Every row gives one point. The ring and each string are closed loops that go straight from each point to the next, and from the last back to the first. Before rounding, they use only three directions, however many columns there are. Count how often each string passes through the ring. Passing back the other way cancels.

Ring (9 x 4):
[[ 42  21 -22   7]
 [ 31  59 -35   3]
 [ -9  81 -38   8]
 [-39  72 -33  15]
 [-71  31 -16  28]
 [-72   2  -5  33]
 [-45 -35   8  34]
 [ -2 -37   4  26]
 [ 24 -19  -5  17]]
String:
[[ 10 -33 -39  12]
 [ -7   1 -22  17]
 [ -6   8  13  25]
 [  5 -24  38  32]
 [ -5 -16  30  31]
 [-14   4   4  25]
 [-19 -23 -39  17]
 [-20 -32 -21  22]
 [-17   0  -8  23]
 [-13 -16  26  32]
 [ -4 -54  43  37]
 [  7 -55  39  34]
 [  7 -21  34  31]
 [ -2  -2   0  22]
 [ -7   0 -27  16]]
Times through: 0

Ring:
[[ 53   1 -16   0   5   3   9 -25  27   4   7]
 [ 13  61   1  10  11  -1   6  -9  22  21  -7]
 [-31  59   7   1  18  -3   5  -5  11  17  -7]
 [-49  23   2 -12  21  -1   7 -10   3   3   0]
 [-30 -39 -12 -27  20   3  10 -24   3 -17  14]
 [ 10 -63 -21 -27  13   5  12 -33  11 -22  20]
 [ 45 -45 -23 -15   7   5  12 -33  21 -12  17]]
String, 7 rows:
[[ 25  38  20   2   9  -1   7 -18  28  13   1]
 [ 37  68  29  12   6  -2   5 -13  34  24  -5]
 [ 14  55  42   2   9  -3   6 -15  30  17  -2]
 [  2  90  27  14  11  -4   4  -4  25  29 -12]
 [ -3  95  -8  20  13  -3   4   1  18  33 -16]
 [  7  56 -22  11  12   0   6  -7  16  21  -8]
 [ 12  28  -8   0  11   1   7 -15  19  10   0]]
Times through: 1
String:
[[-24  79  41   4  15  -5   4  -5  20  23  -9]
 [ -5  27   6  -4  14  -1   7 -15  16   8   1]
 [-10  40 -24   3  15   0   7  -8  10  14  -5]
 [-21  55 -22   6  17  -1   6  -4   8  18  -9]
 [-10  23 -23  -3  15   1   7 -12  10   8  -1]
 [-48  67 -13   4  21  -2   5   1   3  20 -12]
 [-61  68  18  -2  22  -4   4  -1   5  17  -9]
 [-50  51  40  -9  20  -5   5  -8  12  11  -3]
 [ -7  12   8 -10  15   0   8 -18  15   2   5]
 [-20  31 -26  -1  17   1   7  -9   7  10  -3]
 [-34  64 -21   7  19  -1   5   0   5  21 -11]
 [-37  91  23   8  18  -5   3   1  14  27 -14]]
Times through: 2

Ring:
[[ 27  23   3  -4  14 -25   2  -2   7   4  17 -25   4  -1]
 [ 19  42   6  -4  21 -22  11   0   5  -2  15 -25   2   1]
 [-18  54   9  -3  22 -18  24   2   6 -16   2 -15  -6   2]
 [-55  39  13  -3  14 -14  30   0  10 -26 -12  -1 -14   1]
 [-71  21  14  -2   6 -13  28  -3  13 -28 -19   7 -18  -1]
 [-70 -14   3   0  -8 -16  14  -7  18 -21 -21  10 -18  -6]
 [-56 -24  -5   1 -12 -18   5  -8  19 -14 -16   7 -15  -9]
 [-14 -23 -12   0  -9 -23  -7  -7  16   0  -1  -8  -6 -10]
 [ 12  -8  -7  -2   0 -25  -7  -6  13   6  10 -17   0  -7]]
String (24 x 14):
[[ 12  18 -30   2   5 -26  -9   2  10   4  13 -25   1 -10]
 [ -3  19   1  -2   9 -22   7  -2  10  -5   6 -16  -3  -3]
 [ 20  29  36  -9  22 -21  18  -6   5  -2  13 -19   2   7]
 [ 39  57  22  -8  31 -23  16   0   1   1  23 -31   7   7]
 [ 15  61  -9  -2  24 -22  11   6   3  -5  16 -30   2  -1]
 [-15  43 -28   3  11 -22   5   6   8  -9   5 -21  -5  -8]
 [-20  31  11  -4  14 -18  18  -2   9 -13   0 -11  -6   1]
 [-30  33 -24   3   7 -20   8   3  10 -13  -2 -14  -8  -8]
 [-51  62 -10   1  18 -15  26   6   7 -26  -8 -10 -12  -2]
 [-71  57  30  -5  21 -10  45   0   7 -36 -17   4 -17   7]
 [-61  29  39  -7  14 -12  38  -6  10 -29 -16   6 -15   7]
 [-90  23  42  -6   9  -9  44  -7  13 -38 -27  17 -22   6]
 [-92  11   3   1  -2 -12  26  -3  16 -32 -27  13 -22  -5]
 [-66   6 -19   3  -5 -17  10  -1  16 -21 -17   2 -17 -10]
 [-45   3   7  -2   1 -17  15  -5  14 -16 -11   1 -12  -3]
 [-61 -20  37  -6  -4 -14  23 -13  17 -21 -20  14 -16   2]
 [-40  -9  22  -5   0 -17  16  -9  15 -14 -11   4 -12  -1]
 [-34   2 -18   2  -3 -21   2  -2  15 -10  -6  -7 -10  -9]
 [-39 -27 -44   6 -18 -23 -15  -3  20  -4  -8  -5 -11 -19]
 [-20 -44 -24   2 -19 -25 -16  -9  20   3  -4  -4  -8 -15]
 [  2 -38  14  -5  -8 -24  -5 -13  16   5   3  -6  -3  -4]
 [  4 -14  34  -8   5 -21   9 -12  12   0   4  -7  -2   3]
 [ 38 -17   0  -4   1 -28 -13  -8  12  15  18 -23   5  -5]
 [ 32   5 -37   3   1 -29 -19   0  11  13  19 -30   5 -13]]
Times through: 1
String:
[[-74 -20  36  -6  -5 -13  26 -13  18 -25 -24  18 -19   1]
 [-50   2  23  -4   3 -16  22  -8  14 -19 -14   5 -14   0]
 [-44  13  -1  -1   3 -18  14  -3  13 -16  -9  -3 -12  -4]
 [-60  22 -25   4   0 -17  11   2  14 -21 -13  -3 -15 -10]
 [-87  30  -9   2   3 -13  26   1  14 -33 -23   7 -21  -6]
 [-69  19 -21   4  -1 -16  14   1  15 -24 -17   1 -17  -9]
 [-66   9 -22   4  -5 -17  10   0  16 -21 -17   1 -17 -10]
 [-95 -16 -18   4 -15 -15  11  -4  21 -27 -29  15 -23 -12]
 [-95 -32  10   0 -16 -13  17 -11  22 -27 -32  22 -24  -7]]
Times through: 1

Ring:
[[ 57  11  -6 -35  -1  -8  -5  -9   1 -14  17 -11 -17  24]
 [ 21  68   8 -37 -10 -20   1  -3   6 -38  -3 -25 -16  27]
 [-22  48  36  -4 -11  -8  11   8  -1 -38 -21 -20  -1  17]
 [-27 -18  46  25  -4  14  15  11 -11 -17 -20  -4  12   5]
 [ 12 -63  38  24   5  19  10   3  -7   7  -2   6   9   4]
 [ 45 -52  18   1   7  11   3  -5  -2   9  13   4  -2  11]]
String:
[[ 20  61  42 -22  -3 -27   6  -7  27 -25  -7 -29 -15  26]
 [ 21  91  51 -30  -3 -41   7 -10  42 -30 -11 -39 -21  31]
 [ 20  57  37 -23  -3 -25   6  -6  23 -25  -6 -27 -15  25]
 [ 15  23  14 -17  -6  -4   4   0  -3 -25  -3 -13  -7  19]
 [ 17  38 -15 -33 -13  -1  -2   3 -21 -39   1 -13  -9  22]
 [ 43  63 -27 -56 -12 -15  -8  -5 -10 -42  11 -20 -21  30]
 [ 64  53 -11 -55  -4 -23  -7 -13  10 -26  17 -22 -26  32]
 [ 62  30  18 -35   3 -23  -2 -14  25 -10  13 -20 -22  27]
 [ 36  12  30 -15   2 -12   4  -7  16  -9   3 -15 -11  20]
 [ 23   9 -11 -23  -8   5  -1   2 -21 -27   5  -6  -6  18]
 [ 40  28 -39 -46 -13   2  -8   0 -28 -37  13  -8 -14  24]
 [ 60  68 -30 -65 -10 -21 -10 -10  -3 -38  17 -22 -27  34]
 [ 38  73 -23 -56 -13 -18  -7  -4  -8 -45   7 -23 -21  31]
 [ 36  91  19 -48  -7 -36   0 -10  26 -36   0 -35 -25  33]
 [ 26  69  41 -28  -2 -32   5  -9  33 -25  -6 -32 -19  28]]
Times through: 2
String, 20 rows:
[[ 24  28 -34 -38 -14   5  -6   4 -33 -40   7  -7  -9  22]
 [ 24  12   5 -19  -5  -1   1   0  -8 -22   2 -10  -7  19]
 [ 44  15  35 -17   4 -17   4 -11  25  -5   6 -17 -14  22]
 [ 70  12  20 -31   7 -20  -2 -16  27   0  18 -17 -21  26]
 [ 87  -2  -4 -41   6 -14  -8 -18  15   1  28 -10 -23  26]
 [ 70 -14 -37 -42  -3   6 -11  -7 -21 -13  27   0 -15  22]
 [ 69 -15 -24 -36   0   3  -8  -9 -12  -9  25  -2 -15  21]
 [ 82 -11  -7 -37   6  -8  -7 -15   8   1  28  -7 -20  24]
 [ 77   2  28 -27  10 -21  -1 -19  34   7  20 -16 -22  25]
 [ 47   8  19 -22   2 -11   1  -9  13  -8   9 -13 -14  21]
 [ 20   6  -3 -18  -7   5   1   2 -17 -24   2  -6  -5  17]
 [ 23  15 -23 -29 -11   7  -3   3 -28 -33   6  -6  -7  19]
 [ 26  19   8 -21  -5  -5   1  -2  -3 -22   2 -12  -9  20]
 [ 42  45  26 -30   0 -24   2 -10  24 -18   4 -24 -19  27]
 [ 55  95  14 -57  -4 -42  -3 -15  33 -32   7 -37 -31  37]
 [ 47  82  33 -43  -1 -41   1 -15  40 -24   3 -36 -27  33]
 [ 29  32  38 -17   1 -19   5  -7  23 -15  -1 -21 -13  22]
 [ 18  26   5 -22  -8  -4   2   1  -8 -28  -1 -13  -8  20]
 [ 25  58 -30 -49 -16  -7  -6   1 -23 -48   5 -17 -15  27]
 [ 42  68 -29 -58 -13 -16  -8  -4 -11 -44  10 -21 -22  31]]
Times through: 0

Ring, 8 rows:
[[-28 -41   2   5 -38 -17 -33  -5 -14   0  13  -7   3  -6]
 [-32 -51  20  -2 -57 -21 -31  -3 -15  -7  -3 -17  10  -7]
 [-15 -32  30  -7 -47 -11 -10   5  -5 -12 -19 -13  18 -10]
 [ 19  12  21  -5  -2  13  20  14  12  -7 -21   8  23 -12]
 [ 35  33   9   0  25  21  30  16  20  -5 -14  19  20 -12]
 [ 44  42 -19  14  53  16  21  10  19  -5  13  26   7 -10]
 [ 30  27 -27  19  46   6   4   4  11  -4  26  22  -1  -8]
 [  5   0 -24  17  17  -4 -15  -2   0   2  30  13  -3  -6]]
String (31 x 14):
[[ 47  54  20  -7  34  43  53  24  30   5 -29  30  33 -15]
 [ 55  60   7   0  50  38  50  22  31   1 -17  32  25 -14]
 [ 51  60  -4   5  56  38  43  19  29   7  -5  36  20 -13]
 [ 17  14  -2   6  15  10   8   8   9   0   4  15  11  -9]
 [ 24  14  -9  11  23   1   4   6   9 -11   9  11   5  -9]
 [ 33  22 -20  16  38  -1   5   5  11 -16  17  14   0  -9]
 [ 52  50 -40  25  76  10  14   6  20  -9  32  31  -5  -9]
 [ 48  44 -45  28  75   5   8   4  17 -10  38  29  -9  -8]
 [ 31  22 -30  21  45  -3  -1   2   9 -12  28  17  -5  -8]
 [ 16   6 -12  13  17  -4  -4   3   5 -10  14   9   2  -8]
 [ 19  19 -11   9  25  13   7   6  10   4  12  20   8  -9]
 [ 40  43 -30  18  60  18  16   7  18   3  25  32   2  -9]
 [ 51  52 -34  21  73  18  21   9  21  -3  26  34   1  -9]
 [ 50  46 -27  19  63  11  19   9  20 -11  19  26   2 -10]
 [ 24  14  -8  10  21   0   5   6   9 -13   7  10   6  -9]
 [ 23  18  -3   7  20   9  11   8  11  -5   3  14  11 -10]
 [ 23  21   1   4  19  15  16  10  13   1  -1  17  15 -10]
 [ 12   3   3   5   3   2   2   6   6  -7   0   7  11  -9]
 [ 23  13  15  -1   4   7  17  12  12 -14 -17   6  18 -12]
 [ 21  12  35 -11 -11  15  27  18  15 -11 -36   4  30 -13]
 [  6  -4  37 -12 -27  10  17  14   8  -8 -34  -1  28 -12]
 [  1  -5  27  -8 -23  11  10  11   5   1 -21   3  24 -11]
 [  3  -8   8   2 -11  -1  -3   5   2  -6  -3   2  12  -9]
 [ -4 -21  14   0 -25 -12 -10   4  -3 -15  -7  -8  11  -9]
 [-20 -46  35  -8 -60 -23 -18   3 -10 -23 -23 -23  16 -10]
 [-25 -49  46 -14 -72 -18 -14   6 -10 -18 -33 -24  23 -10]
 [-13 -26  36 -12 -47  -1  -1   8  -2  -6 -27  -9  24 -10]
 [  1  -6  18  -4 -18   6   4   8   4  -1 -12   4  19 -10]
 [  4  -8  10   1 -12  -3  -2   6   2 -10  -5   0  12  -9]
 [  8  -1  10   1  -6   3   4   7   5  -6  -6   5  14 -10]
 [ 22  22  19  -6   6  23  27  15  16   3 -20  16  25 -12]]
Times through: 1
String (30 x 14):
[[-19 -28   8   1 -31  -6 -19   0  -7   4   4  -2  10  -7]
 [-13 -29   8   3 -29 -14 -19   0  -7  -8   2  -7   8  -8]
 [-30 -54  19  -1 -58 -28 -33  -3 -16 -15  -4 -21   7  -7]
 [-44 -73  34  -7 -85 -35 -40  -4 -21 -18 -15 -32  11  -7]
 [-46 -77  45 -12 -95 -35 -37  -2 -21 -22 -25 -37  16  -8]
 [-28 -56  37  -9 -70 -28 -25   1 -14 -23 -23 -28  15  -9]
 [ -5 -24  15   0 -27 -14 -12   3  -3 -17  -8  -9  11  -9]
 [ -4 -24  23  -3 -33 -13  -7   6  -2 -19 -16 -11  15 -10]
 [  3 -13  42 -14 -37   2  12  13   5 -15 -38  -9  28 -12]
 [ 17  11  34 -12 -13  19  27  17  14  -4 -34   7  31 -13]
 [ 22  21  19  -5   6  23  26  15  16   2 -19  16  25 -12]
 [ 19  14   9   1   8  12  15  11  11  -3  -8  12  17 -11]
 [ 18   6   4   4   6   1   6   8   8 -12  -4   6  11 -10]
 [ 17   6   2   6   8   0   4   7   7 -12   0   7  10 -10]
 [ 21  19   0   4  18  15  14  10  12   1   0  17  14 -10]
 [ 57  64 -11   8  65  36  43  18  30   3   0  37  17 -12]
 [ 65  70 -21  14  80  32  42  17  31  -2   9  39  11 -12]
 [ 46  39 -22  17  55   8  17   9  18 -14  14  22   3 -10]
 [ 22  11 -11  12  22  -2   1   5   7 -12  11  10   3  -9]
 [ 16  11  -7   8  16   6   4   6   8  -1   9  14   8  -9]
 [ 26  26 -19  14  37  13   8   6  12   4  19  24   5  -9]
 [ 30  31 -36  22  54  10   2   2  11   4  35  28  -3  -7]
 [ 21  16 -45  28  48  -6 -15  -4   4  -4  47  20 -13  -6]
 [  6  -7 -27  20  16 -16 -22  -4  -3 -10  32   6  -8  -6]
 [  3  -8  -8  10   1  -8 -12   1   0  -7  14   4   3  -8]
 [ -1  -3 -11  10   4   2 -10   1   0   7  18  12   5  -7]
 [-16 -18 -15  11  -8  -3 -24  -4  -7  14  28  10   1  -5]
 [-34 -43 -11  11 -32 -19 -42 -10 -17   8  29  -3  -3  -4]
 [-43 -57  -2   7 -50 -25 -48 -11 -22   5  23 -11  -1  -4]
 [-33 -43   6   3 -43 -13 -32  -5 -14   7  12  -6   6  -6]]
Times through: 1
